Each row of a before or after table is a point. One or more steps were done to the points. Then noise was added and the rows were shuffled. The steps act on how far a point lies along the listed directions, d1 being the first. Write out the steps. A step turns or swaps two directions, mirrors them in a line or flattens them onto one, adds a multiple of one to another, or multiplies one. Angles are multiples of 10 degrees, from the lower direction toward the higher: turns from -170 to 170, lines from 10 to 170 but not 90. Use the fewest steps. Two steps may share a direction if one is a turn and the other turns, adds or multiplies; they go together, in the order done. Otherwise the lowest direction goes first.

Directions:
(1): [ 43 -48   7]
(2): [-48 -43   4]
(3): [-2  8 64]
Before (11 x 3):
[[  9 -22 -27]
 [-21  -7  10]
 [ -8  40  -1]
 [ -1  35   7]
 [ -3 -11 -20]
 [ -3 -30 -21]
 [  4  30  -1]
 [ 28   1 -13]
 [-27  23  -4]
 [-19  27 -32]
 [  7  28 -35]]
After (11 x 3):
[[ 35  -7 -93]
 [-14 -25 -88]
 [ 12 -29 -37]
 [ 14  34  -4]
 [-25 -14 -72]
 [ 30   8   7]
 [ 35  21  10]
 [ -7  -8 -62]
 [ 31  16  34]
 [ 23  19 -86]
 [-16  20  27]]
Steps: turn d1 and d2 by 70 degrees; multiply d3 by 3

Directions:
(1): [-23 -20 -76  -4 -21 -54  32   1]
(2): [  4  -8 -12 -53 -71  55   7   3]
(3): [ 19  32 -35 -34  31   9 -14 -78]
(4): [-41 -20  -2  66 -27  32  -1 -53]
(5): [ -3  45  51  -7 -46 -50  29 -31]
(6): [ 92 -24  -9  36 -24  -9   5 -11]
Before (9 x 8):
[[-10  71  49 -61 -41 -61   7 -49]
 [ -3  -4  17 -14 -24  -1   6   8]
 [ 73  13  25   0 -51 -34   4 -30]
 [ 29   9   4 -26   2   8   2   8]
 [ -9 -10   8  12  18  -5 -22  18]
 [-20   0 -10 -22 -25  -8   9   0]
 [ 89 -14 -29  41   3  -2  17 -23]
 [  4  -9 -23 -10  16 -20 -19  38]
 [-21   1  -6 -23  12  15 -20   4]]
After (9 x 8):
[[  9 -10 -15  -1  19 -16 -25  42]
 [ -1  -8  16  -6 -29  29  -8   2]
 [ 10 -13 -17   1  -6  39  -1  -4]
 [-18  22  71  -1  -2  70 -53 -65]
 [ 74 -19  29  30 -36  39 -25 -41]
 [ 95  -8 -24  30   2 -14  26 -28]
 [ -6   6  15 -32 -19  29 -12  10]
 [-30  -6  -9 -26   3   1  -3  -5]
 [-22 -14  -8  21  14 -31  -9  11]]
Steps: turn d4 and d5 by 70 degrees; turn d1 and d4 by -120 degrees; multiply d2 by 1.6

Directions:
(1): [-18 -15 -26  43 -34   6 -35 -29   5  62  43  -7]
(2): [ 71 -39  15  -9 -55  10  -4  35  -5  -5  20  20]
(3): [ -3  17 -22  59  15 -21  -9  53  47 -30  18  28]
(4): [-16 -17 -28  -1  10  95   6  31  16   5 -18  -9]
Before (10 x 12):
[[ 16  12  13 -37   4  25  33  23 -15 -34 -23   2]
 [-67  31   2  -4  52  24  14 -19  14  -5 -31  -4]
 [-14   1  -3   5  -5 -19 -16 -25  -8  25  14  -3]
 [ 29 -16  15 -27  -7 -10   6  21   1 -28  -9  16]
 [ -4 -23   1 -45  -3  95  15   5 -12  27 -31 -15]
 [-74  29  22 -18  31  -6   9 -74 -30  34 -28 -34]
 [ 35  -2   8 -25  -5   7  14  25  -1 -28  -9  17]
 [ 38  15  31 -31   5  31  27  33 -16 -20 -30  -3]
 [ 31  -4  32 -73  13  -2  15 -33 -35 -19 -19 -18]
 [ 26  -7  14 -10 -13 -10  -4 -14  -8   2  19   1]]
After (10 x 12):
[[ -1   7  13 -17  10 -21   3  -4  -8 -12  -7   4]
 [-38   7  -2  15  16  28  -2  -4  21  12  -5   9]
 [  6  18 -11  49  -7  21 -10  37  20  16  19   5]
 [-12   0 -24  22  18  70   6  67  44 -11 -15  17]
 [ 13  15 -20  51  18 -32 -22  33  44 -31  35  21]
 [  6  -2 -17  17 -13   5  -9   5  12  10  20  13]
 [ 15   5   8  -2   4 -20   0  -2   4 -15  14   6]
 [-31  34  16  33  31 -29  11  23  20 -31 -12  14]
 [  2 -13 -10  10 -14 -13 -17   4  15   4  17  10]
 [ -7  14 -27  37 -12  16  -3  23  15   6  26  12]]
Steps: turn d1 and d3 by -150 degrees; multiply d1 by 0.7; multiply d2 by 0.4
